Each row is a point. Each copy is the shape, with its points in the same order, turned, moved and blurred by noise. Is it also mirrored, or only turned?
In the rows, zero is written as 128.

Shape, 7 rows:
[[144 114]
 [ 93 163]
 [ 99 115]
 [ 96 159]
 [153 151]
 [178 130]
 [132 124]]
Copy 1, 7 rows:
[[142 116]
 [ 96 166]
 [153 161]
 [107 167]
 [100 107]
 [129  85]
 [133 128]]
Copy 1 is: mirrored
Copy 2 (7 x 2):
[[145 131]
 [ 76 114]
 [120  94]
 [ 82 115]
 [118 159]
 [150 169]
 [131 124]]
Copy 2 is: only turned

Shape:
[[121 117 151 122]
 [ 96 100 155 104]
 [131  92 133 143]
 [125 153 101 127]
 [162  94  93 133]
 [ 91 107 138 133]
 [135 192 164 111]]
Copy 1 (7 x 4):
[[124  91 142 129]
 [109  70 132 108]
 [154 102 135 110]
 [111 148 121 134]
 [175 128  97 123]
 [114  98 143  95]
 [ 89 122 163 188]]
Copy 1 is: mirrored
Copy 2 (7 x 4):
[[108 131 153 107]
 [106 115 150  76]
 [114  99 153 132]
 [128 147 103 142]
 [161  96 137 149]
 [ 98 108 135 101]
 [106 206 139 120]]
Copy 2 is: only turned
Copy 3, 7 rows:
[[124 120 139 110]
 [104 121 131  81]
 [109  93 133 132]
 [156 129  94 135]
 [140  62 107 144]
 [ 98 129 118 112]
 [186 167 147 114]]
Copy 3 is: only turned
Copy 4 (7 x 4):
[[100 141 142 111]
 [ 70 136 142 102]
 [110 113 154 132]
 [135 124  92 112]
 [144  80 149 110]
 [ 78 124 128 126]
 [137 199 103 105]]
Copy 4 is: only turned

Shape, 11 rows:
[[120 125 155 104 173 154]
 [145 137 106 158 129 139]
 [152 161 137 165 138 116]
 [154 111  95 175 110 124]
 [156 117 106 125 126 103]
 [ 78 111 129  81 160 160]
 [153  84 132 142  98 111]
 [ 86 143 124 126 192 123]
 [120 130 117 108 121 130]
 [110 143 114 175 106 109]
 [105 138 142  78 159 154]]
Copy 1:
[[125 144 122 144 157 163]
 [132 122 159  87 123 107]
 [139 127 174 127 131  96]
 [140  90 150  79 104  95]
 [159 100 118 102 140  97]
 [105 152  78 113 145 173]
 [148  69 129 119 103 110]
 [ 89 161 112 117 174 113]
 [140 133 103 105 124 123]
 [109 132 146 108  87  75]
 [133 164  97 126 152 163]]
Copy 1 is: mirrored
Copy 2, 11 rows:
[[122 146 121  92 177 166]
 [146 143 114 144 107 148]
 [133 182 110 145 121 128]
 [148 124 114 176  97 140]
 [156 118  97 138 127 111]
 [ 99 105 109  73 161 180]
 [136  99 136 167 135 109]
 [ 98 150  64 105 156 172]
 [124 117 112 103 124 134]
 [ 97 145 102 159  93 127]
 [117 132 117  65 163 154]]
Copy 2 is: only turned

Shape, 14 rows:
[[162 129 141 100 165 148 109 141  90]
 [134 152 130  85 142 147 152 143 123]
 [128 136 130 133 133 154 130 102 182]
 [128 129 163  88 118 153 124 142  87]
 [ 95 166 130 154 126 157 118 111 140]
 [123 147 153 154 156 153 157 107 147]
 [177  98 117 136 114 139 148  84 137]
 [154 135 157 129 127 114 130  62 157]
 [161 139 123 137  90  98 134  69 156]
 [155 137 182 171 106 118 145 123 182]
 [108  99 117 105 129 123 111  92 140]
 [126 109 129  94 149 134 128 142  67]
 [112 143 158 161 138 126 163  97 161]
 [101 118  90  99 173 119 108 141  94]]
Copy 1, 14 rows:
[[121 164 153  98 141 134  82 125  92]
 [123 163 112  96 142 111 109 119 139]
 [169 137 141 138 113 133 135 102 160]
 [101 152 141  64 109 124 109 132 113]
 [106 153 154 147 102 140 142  96 167]
 [134 130 157 144 121 101 110 102 164]
 [174 104 112 141  98 128  99 105 104]
 [168 122 149 135  99  99 143  76 107]
 [170 127 108 155  74 111 155  88  98]
 [175 141 161 153  66  83 142 137 145]
 [142 106 132 112 131 153 155 109 112]
 [ 88 131 141  86 146 134 100 134  93]
 [136 118 155 151 103  86 145 108 164]
 [ 89 137 130 120 183 159 130 135 100]]
Copy 1 is: mirrored
Copy 2:
[[148 129 138 126 178 137  84 143 105]
 [141 135 148 116 167 164 133 155 139]
 [136 108 179 151 131 138 152 101 152]
 [124 139 170 105 159 125 109 176 114]
 [ 97 160 166 153 132 123 149 106 153]
 [127 126 169 183 159 128 154 131 149]
 [166  90 163 157 123 124 164 122  86]
 [161 113 187 142 162  99 178  99 119]
 [175 122 163 127 126 104 200  99 108]
 [182 124 197 167 122  89 165 137 173]
 [117  89 144 106 146 112 149 106 121]
 [119 122 121 109 170 125 109 168  98]
 [127 120 173 175 149 108 180 131 164]
 [ 99 122  87 110 166 136 110 122 124]]
Copy 2 is: only turned
Copy 3:
[[106 155 110 100 152 148 107 151 104]
 [114 147 113  88 105 146 147 120 130]
 [162 118 146 120 122 157 137 121 173]
 [114 150 138 103 107 157 126 133  81]
 [152 164 145 158  99 160 131 115 156]
 [149 151 149 135 134 139 164 142 160]
 [182 111 145  96 174 141 136  92 122]
 [195 131 166  99 136 113 125 139 150]
 [219 125 142 100 122 109 122  98 137]
 [213 110 135 135 115 147 172 162 138]
 [133 105 156 119 120 121  98 104 137]
 [ 89 146 120 115 137 127 118 121  83]
 [165 137 160 146 120 120 175 132 158]
 [ 78 133 102 138 127 111  94 104 128]]
Copy 3 is: only turned
Copy 4 (14 x 9):
[[140 165 124  88 161 145  93 140 116]
 [135 148 101  80 124 136 142 140 127]
 [122 144 144 136 105 156 167 104 149]
 [126 125 136  70 139 119 106 130 110]
 [ 80 158 141 131 113 125 161 112 111]
 [110 141 136 129 146 155 185 130 114]
 [191 141 146 142 140 125 150  99 121]
 [166 143 168 134 107 174 164 103  95]
 [175 155 161 143  80 127 163 105 100]
 [138 127 191 134 118 142 200 154 126]
 [134 119 120 143  93 146 109  98 123]
 [132 130 102  98 149 123  80 140  99]
 [117 126 144 141 122 156 194 135 101]
 [114 152  72 129 117 136  82 141 112]]
Copy 4 is: mirrored

Shape:
[[100  90 104 105 152 127  95  64 104 153 157 111]
 [134 175 121  97 117 148 121 122 119 148 134 164]
 [110 164 150 139 126 130 106 162 143 113 148 177]
 [143  92 109 122 137 131 109 144 123 147 132 133]
 [120 119 129 113 156 112 116 125 135 168 111 102]
 [ 62 137 168 159 103 136 103  88 113 145  90 163]
 [131 146 132  38 152  83  72 119 108 134 112 122]
 [130 129 131  79 110 136 137 145 124 128 113 148]
 [128  96 125 127 102 103 120 136 156 123  97 104]
 [154 136 143 123 129 150 139 127 194 144 132 140]
 [142  70 161 122 100 134  96 119 154 117 147 126]
 [ 96 101 115  98 144 118 157  95 154 179  97 155]
 [103 106 105 133 178 117 123  74 120 140 103 157]
 [119 111 137 130 156 154 104 152 150 128 105  84]
 [ 95 129 117  79 122 124  94 140 173  79 135 102]
 [115 159 148 151 163 135 153 164 108 126 114 111]]
Copy 1 (16 x 12):
[[ 98 126 140 130 126 146  70  76 112 101 178 107]
 [126 185 101 103 136 125 142 111 133 133 131 133]
 [ 95 190 120 151 147 138 152 163 142 125 131 165]
 [124 121 110 120 148 162  94 147 123 129 151 134]
 [106 118 128 135 154 130 102 124 112 163 140 100]
 [ 75 153 108 193  92 145 126  82 137 141 101 147]
 [122 168 158  93 144  76  57 124 117 145 116 120]
 [126 144 130  90 125 133 130 135 146 143 118 145]
 [132  97 131 154 136 131 107 147 169 151 130 119]
 [133 147 123 136 192 161 155 121 163 164 147 131]
 [144 132 163 158 139 186  94 133 165 135 152 149]
 [ 87  98 110 114 143 127 123  79 134 176 153 145]
 [ 77 106 105 142 161 124  99  76 108 112 137 147]
 [ 94 122 136 140 166 171 104 155 145 145 113  84]
 [ 92 147 170 119 152 117 102 154 200 117 140 109]
 [ 93 132 126 141 150 142 167 161  96 128  99 105]]
Copy 1 is: only turned
Copy 2 (16 x 12):
[[ 79 111 106 100 138 165 131  84 143 137 181 121]
 [156 168  80 143 137 170 113 121 100 138 122 126]
 [155 167 129 180 139 145  89 146 123 102 133  97]
 [119 118 138 115 127 141 101 145 145 156 132 123]
 [104 156 136 113 151 127 130 100 138 165 131  99]
 [ 91 152 138 173 114 139 113  55 101  94 119 121]
 [137 143  81  84 184 150  91  78 153 133 118  65]
 [156 140 117 115 141 155 124 114 125 132  94 104]
 [128 138 143 126  96 119 128 120 174 142 105  94]
 [177 169 143 164 124 144 139 120 151 176 144 122]
 [159 108 162 124  93 147 101  99 170 137 147 117]
 [103 111 120 159 149 141 157  83 124 183 113 122]
 [ 80 115 116 140 163 139 144  96 153 125 135 141]
 [117 170 185 106 140 162 130 126 166 149 130  88]
 [142 140 126 130 116 175 133 114 179 115 126  42]
 [134 189 156 119 163 106 146 154 108 106 121 103]]
Copy 2 is: mirrored
Copy 3 (16 x 12):
[[131  99 111  97 153 141  94  47 124 141 149 110]
 [149 149 132 100 132 113 103 152 149 110 135  93]
 [116 126 171 113 163 114 110 169 181 101 128 136]
 [140 105 110 118 133 134 111 127 136 141 140 162]
 [138 108 132 114 153 129 123 118 104 164 106 128]
 [101  90 165 167 146 138 112 113 140  83 102  70]
 [151  96 130  38 146  91  85 124  86 114 103 123]
 [134 106 116  95 115 103 134 158 139 116 133 117]
 [118  98 143 121 102 115 152 115 127 138  97 160]
 [176 126 155 119 132 119 154 142 180 156 116 129]
 [147  62 164 116 108 133 132 105 162 129 147 160]
 [140  92  90 141 147  93 132 109 145 160  98  86]
 [141 110  94 141 183 116 119  75 134 112 107 116]
 [130 102 143 100 149 174 159 133 123 147 106 151]
 [103 104 152  37 127 122 147 114 162 125  99 147]
 [110 144 147 127 181 133 163 165 107 125 135 133]]
Copy 3 is: mirrored
Copy 4 (16 x 12):
[[ 95 119 157  97 137 151 112 114  79 165 155 122]
 [111 186 116 121 109 111  87 121 121 145 114 164]
 [116 143 124 160 150  95  86 109 155 109 107 165]
 [136 106 123 115 130 151 112 148 128 155 121 143]
 [119 140 133 122 155 124 130 155 109 175 100 109]
 [ 85 108 161 169 117  95 110  91  77 155  61 157]
 [103 165 169  61 161 122  66 168 118 139  90 121]
 [136 157 111  98 116 115 101 124 133 142  75 135]
 [123 112 149 124 101 140 138 148 153 145  73 107]
 [141 179 130 153 134 140 148 114 166 163 102 154]
 [160 106 180 130 118 160 115 108 150 140 110 138]
 [ 89 138 121  87 135 115 160 109 116 201  97 150]
 [ 68 118 132 103 149 140 150 125  80 157 111 167]
 [130 134 119 151 160 167 124 138 131 151  81 102]
 [ 91 140 140 106 140 156  87 107 173 115  92  88]
 [136 149  86 158 158 109 131 136  98 110  81 119]]
Copy 4 is: mirrored

Shape (18 x 12):
[[171 107 158 120 121 166 117 114 145 114 120 152]
 [145 118 120 130 121 176 124 141 132 140 139 109]
 [130 138 125 149  85 115 117 130 108 179 169 159]
 [212 101 105 158  99  88 151 142 122 115 115 132]
 [121 137 196 104 126 127 128 113  83 131 126  45]
 [134 168 139 134 153 144 118  70 157 106 190 115]
 [158 194 113 126 130 103 159 128 152 173 121 107]
 [119 161 176 116 110 159 143 144 150 158 144 220]
 [116 103 121 138 140 121 124 135  89 170 140 129]
 [145 157 143 107 152 130 195 154 185 172 131 116]
 [115 123  91 151 100 176 178 133 111  98 112 116]
 [120 112 109 107 127 128 140 104 148 121 144 110]
 [118 104  94 161 140 139 163 147 126 173 120 118]
 [111 165 103 107 129 127 131 136  87 106 167 127]
 [142 126  95 170  85  99 147 128 136 131 115 132]
 [138 127 107 133 122 124 133 129 156 131 132  97]
 [159 103 168  76 129 140 153  97 136 124  99 146]
 [109 120 124 106 167 131 119 142 123 131 130 131]]
Copy 1 (18 x 12):
[[194 148 131 141 108 172 126 151 146 117 125 132]
 [132 123 103 124 105 172 128 172 135 131 137 128]
 [156 121  99 125 152 113 135 139 114 192 159 134]
 [176 132 101 138  70 111 171 127  83 110 155 179]
 [121 132 135 116 147 173 160 118  89  87 126  46]
 [129 140 121 144 122 177 112  74 184 134 170 106]
 [114 165  97  93 117  85 131 126 145 105 162 123]
 [191 147 154 104 188 125 119 171 180 155 145 154]
 [132  92  85 132 152 134 138 142 107 136 115 128]
 [132 119 129  72 110  93 138 153 187  86 143 120]
 [103 137 121  97 110 189 162 147 119 132 115 187]
 [124 113 131 117  97 150 115 109 135 130 115 131]
 [110  95  80 111 116 123 161 158 139 132 105 153]
 [101 118 131 121 160 162 106 118 105 126 170 150]
 [127 146 113 132  97 108 168 124 107 152 133 172]
 [113 127 119 131  88 132 136 131 134 124 132 128]
 [198 141 143 103 118 155 114 127 129  88  95 126]
 [124  98 125 144 147 141 104 143 136 101 117 134]]
Copy 1 is: only turned
Copy 2:
[[140  84 160 120 102 146  88 102 120 140 125 140]
 [126  88 120 121 120 167 111 146 142 109 143 132]
 [112  98  96 150 116  91  92 177 113 150 155 124]
 [141 118  75  89 146 112  65 112  95 116  85 132]
 [117 135 132 131 150 195 120 114  65 112 213  94]
 [191 140 147 121  99 118 109 130 152 113 205 131]
 [147 179 109  99 148 142 117 183 120 152 137 141]
 [136  93 191 161  93 100 125 177  95 171 127 169]
 [ 92  93 106 124 148 111 139 137 120 128 160 110]
 [134 158 175  85 146 143 128 198 113 116 118 141]
 [113 118  90 132  89 155 141 127 116  68 121 168]
 [130 131 127  98  93 132 128 132 132 104 148  99]
 [ 79 120 105 113 148 123 141 156 147  98 122 136]
 [166 104  86 125 106 123 166 151  95 114 175 127]
 [120 148  74 135 119 109  96 135 121 115 102 130]
 [137 135 111 114 124 146 111 141 139 106 128 105]
 [118 116 172  83  95 149 113  97  89 148 131 127]
 [135  99 137 114 136 129 168 132 130 128 142 104]]
Copy 2 is: mirrored

Shape, 17 rows:
[[126 138 116  96 100 101 181 122  87 135 104 128]
 [164 160 142  76 183 116 141 128 122 150 144 117]
 [141 151 124  60 168 120 152 159 159 129 114 178]
 [167 121 143 115 141 209 118 168 124 115 100 166]
 [126 135 142 131 119 190 178 102 149  76 133 129]
 [156 127 110  72 139 119 117 111 122 126 163 126]
 [165 110 121 134 108 157 125  98 154 154 116 116]
 [  7 150 115 117 110 134 114 116 121 145 142 155]
 [156 148 104 137 109 171 114  98 143 140 121 119]
 [158 119 185 109 102 110 122 149 149 134 114 176]
 [ 83 134 110 133 174 102 117 105 157 129 114 102]
 [161 129 106 138 111 116 168 135 148  89 142 112]
 [170 140 120 132 121 112 108 132 145 116 140 126]
 [147 112 132 127 106 139 108 150 160 120 129 119]
 [129 123 140 118 106 159 113 165 145 127 145 110]
 [149 124 111 138 132 122 125 149 135 157 148 115]
 [132 158 127  94 108 101 109 105 148 134 137 104]]
Copy 1, 17 rows:
[[140 138  98 125 132 164 135 110 104 134  60 120]
 [135 120 125 152 154 196  92  86 135 159 145 135]
 [122 120  98 130 160 158  64  86 186 117 111 132]
 [164 115 138 142 111 147  53 189 176 118 118 132]
 [170 185 152 114 121 167 141 156 171  88 124 124]
 [138 112 104 116 131 182 102 103 107 113 158 128]
 [165 143 127  81 115 134 112 152 124 159 148 117]
 [ 30 148 121 113 172 138 150 172 117  90 108 101]
 [139 172 126 102 100 147  95 160 119 145 149 117]
 [143  95 160 102 136 106  88 110 143 125  99 160]
 [103 146 127 135 159 130 141 110 133 139 158  59]
 [163 151 109 127  85 140 149 100 149 115 129 127]
 [139 128 129 127  92 127 107 103 123 133 154 134]
 [135 109 139 102  92 125 116 134 148 128 142 117]
 [118 103 145 112  89 152 122 152 154 126 137 127]
 [126 112 109 133 109 137 130 130 130 162 151 133]
 [104 139 140  94 116 156 116  91 104 133 139 111]]
Copy 1 is: mirrored
Copy 2:
[[118 147 115 126  94  84 119  74  95 157 169 130]
 [175 169  90 101 155 114 100  91 155 122 176 128]
 [104 171  69 106 127  91  97 112 193 126 174 131]
 [100 172  69 131  93 178  99 125 149  90 113 123]
 [ 98 158 116 163 133 111 152  93 129  88 104  79]
 [167 128  93  97 116 112 145  85 163 120 158 131]
 [153 167 129 131 104 149 153 118 145 154 108 108]
 [ 50 109 143  65 167  98 164  99 115 142 122 170]
 [151 177 128 114 104 130 157 123 134 122  95 127]
 [107 141 150 137  93 146  85 111 188 136 165 124]
 [138 118 116 102 179  80 127 141 136 161 112 125]
 [143 140 121 140  95  87 144 134 129 110 155  76]
 [162 136 134 117 101 116 126 142 156 113 146 119]
 [130 131 128 104  96 139 125 138 156 126 124  95]
 [114 135 127  84 109 153 126 121 141 111 131  88]
 [151 146 121  96 119 137 139 145 130 139 163 112]
 [158 135 151  83 119  95 128  96 156 137 131 124]]
Copy 2 is: mirrored
Copy 3 (17 x 12):
[[110  66 114 111 126  93 179 116 113 165 130 141]
 [146 145 133 107 190 129 163 102 127 171 116 131]
 [118 129 127  96 168 133 179 126 197 162  94 141]
 [123 139 151 154 105 182 140 155 146 139  61 164]
 [117 119  78  86 106 168 122 151 112 104 120 154]
 [161 133 116 120 140 128 134  82 144 172 135 127]
 [155 131  86 149 112 134 131 163 106 177 105 120]
 [ 25 130 113 122 112  89  88 127 153 175 184 137]
 [130 156  82 149  93 139 141 140 102 164 107 121]
 [165 128 144 110 120 103 149 177 166 179 110 178]
 [105 142 102 118 166  74 105 132 127 141 124  82]
 [160 114  95 113 110 123 171 145 126 110 141 115]
 [169 153 122 131 112 103 154 138 132 142 127 119]
 [155 137 131 132  94 124 134 164 142 159 121 107]
 [138 140 155 121  94 143 128 158 134 158 140 112]
 [144 138 131 154 139 119 152 151 123 156 146 102]
 [143 152 111  94 114  89 138 120 126 188 139 114]]
Copy 3 is: mirrored
Copy 4, 17 rows:
[[ 99 162 137 121 137  85 151 149 122 173 109 166]
 [154 140 151  70 173 164 128 163  94 170 144 150]
 [121 127 170  69 154 134 108 188 160 134 129 176]
 [160 117 173 129 104 170  98 139 119  90  74 170]
 [ 89 143 132 139 101 136 128 127  87  81 147 193]
 [137 130 112  53 134 130 116 129 101 150 139 138]
 [162 109 105 146 113 132 100 109 110 148 144 156]
 [ 12 128 144 113 105 152 118  89 158 165 126 107]
 [154 149  98 138  85 163 103 118 121 143 140 142]
 [152 124 197 121 133  87 101 120 137 125 152 144]
 [ 84 118 106 134 172 166 113 138 127 144 165 114]
 [132 141 106 122 114 101 147 165 103 107 157 140]
 [161 140 123 106 122 119 112 143 116 122 153 109]
 [144 111 136 139 102 117  92 138 114 116 141 117]
 [119 106 159 126  93 135 101 148  94 128 129 120]
 [151 108 125 121 117 140 136 148 111 161 141 116]
 [112 154 129  99 122 121  83 134 103 169 171 125]]
Copy 4 is: mirrored

Shape, 15 rows:
[[ 97 146  96 160 165  93 130  99 135 138 135 162]
 [160 153 133 110 115 143 101 154 124 149 161 144]
 [136 115  69 131 150  77 132 101  92 128 118 149]
 [105 122 135 139  89 131 134 118 112 119 106 123]
 [130 140 142  93 161 134 155 170  97 103 155 110]
 [134 135  79 151 132 115 133 162 100 112 130 106]
 [151 128 123  93 110 163 136 151 139 120 118 180]
 [107  92 102  75 131 147 135 104 173  97 115 135]
 [ 88 161 104 156 138  79 134 137  87 130 102 107]
 [110 165 140 104 167 160  88 145 122 128 125 148]
 [142 169 107 125 119  93 113 142 167 150  76 145]
 [109 130 145 140 136  87  99 114 145 107 112 156]
 [148 152  86  77  87  88 124 109 167 120 157 162]
 [153 139 120 113  88 161 157 104 122  77 127  86]
 [153  97 104  85 150 110 143 121 130 153 163 159]]
Copy 1, 15 rows:
[[146 161 117 178 145 135 112 154 130 155 131 188]
 [133 151 171 117 165 129 100 105 136 120 143 106]
 [187 117 136 156 131 123 144 133 109 171 135 178]
 [112 131 154 106 117 143 140 135 129 116  98 172]
 [107 137 155 143 160 111 183 147 129 127 145  93]
 [162 161 157 135 144 111 174 122 145 155  99 142]
 [125 159 152  73 142 117 122 124 117 120 175 141]
 [131 138 101 102  77  95 126 156 121 106 160 142]
 [129 129 153 152 152 126 155 163 146 180  75 176]
 [ 74 157 144 141 152  95 104 122 119 156 140 125]
 [141 139 108  83 163 130  93 137 164 174 118 158]
 [111 119 114 145 139 127 116 119 152 134 137 190]
 [189 117 129 105 157 101  87 149 142  91 152 149]
 [138 130 120  88 131 122 167 129  94  78  83 121]
 [174 129 148 140 122 141 123 143 119 135 189 122]]
Copy 1 is: mirrored
Copy 2:
[[124 203 133 129 138 114  72 112 113 155 134 136]
 [178 117 141 128 123 130 139  82 100 121 136 117]
 [104 165 176 139 155  97  74 120 135 113 120 159]
 [ 85 153 145 106 130 129 157 112 124 128 134 133]
 [123  87 105 145 156 139 116  72 155 147 122 114]
 [105 117 155  80 163 115  99  88 124 136 110 131]
 [161 112 109 128 161 120 164 134 106 121 137 146]
 [132 143 101 106 155 146 131 155 171 118 180 165]
 [ 80 187 157 103 153 119 104  72 136 131  87 121]
 [163 158  93 129 132 129 140  60 124 156 129 151]
 [165 189 132  97 139 113 130 117 116  86  97 119]
 [119 185 115 128 103 151 109 120 122 115 108 153]
 [156 147 132 129 157 145 104 135  93  59 172 125]
 [ 73  99 105  95 128 104 147 104 142  93 171 125]
 [164 120 155 164 151 128  92 141 141 130 156 127]]
Copy 2 is: only turned
Copy 3 (15 x 12):
[[161  82  84 141 140 109 110  89  96 109 102  85]
 [124 141 113 132 143 119 133 127 172 120 159 103]
 [158 105  87  89 143 159 130  86  80 122 115 101]
 [136 131 120 119  76 116 146 132  92 106 124 122]
 [148 169 169 127 139 106 136  73 123 149 140 124]
 [136 164 127 128 136 156 142  88 104 100 112  92]
 [150 159 104 132 146 114 113 158 127 125 153 157]
 [135 113 111 135 153 117 150 149  92 161  92 177]
 [161 143 101 116  88 118 147  61  95 104  90  80]
 [169 131 126 139 125  99 113 109 182 134 104 127]
 [150 158  35 142 113 125 129 126 126 145 107  93]
 [178  92  89 156  98 128 150 119 117 139 121 110]
 [108 118  43 145 160 126 161 108 112 130 157 151]
 [ 75 154 141 140  93 150 128 113  96 135 133 162]
 [137 108 107  98 187 111 137 116 109 155 156 115]]
Copy 3 is: only turned
Copy 4, 15 rows:
[[135 161  95 117 152 152 124 106 117 161 185 184]
 [110 109 118  87 129 103 120 135 145 151 144 101]
 [186 177  84 130 147 144 138 102 140 130 154 148]
 [136 140 137 152 112 150 114 155  95 130 146 128]
 [106 101 108 113 129 154 183 140 144 127 101 133]
 [159 122 112 120 153 128 137 148 137  95 137 160]
 [121 133 139 116 105 149 115 158 185 163 146 104]
 [111 157 149 164  74 158 127 100 174 135 144 152]
 [157 160  99 113 146 140 145 155  78 119 134 184]
 [115 107 120 105 101 111 147 143 137 194 135 162]
 [115 201 130 103 138 102 101 163 143 150 143 159]
 [127 170 155 132 146 134 136 115 106 176 154 153]
 [109 191 137  88 108 125 132 102 164 114 188 106]
 [108 127 127 183 101 125 156 163 140  88 159 104]
 [124 146  91 110 130 157 118  76 173 143 132 110]]
Copy 4 is: mirrored
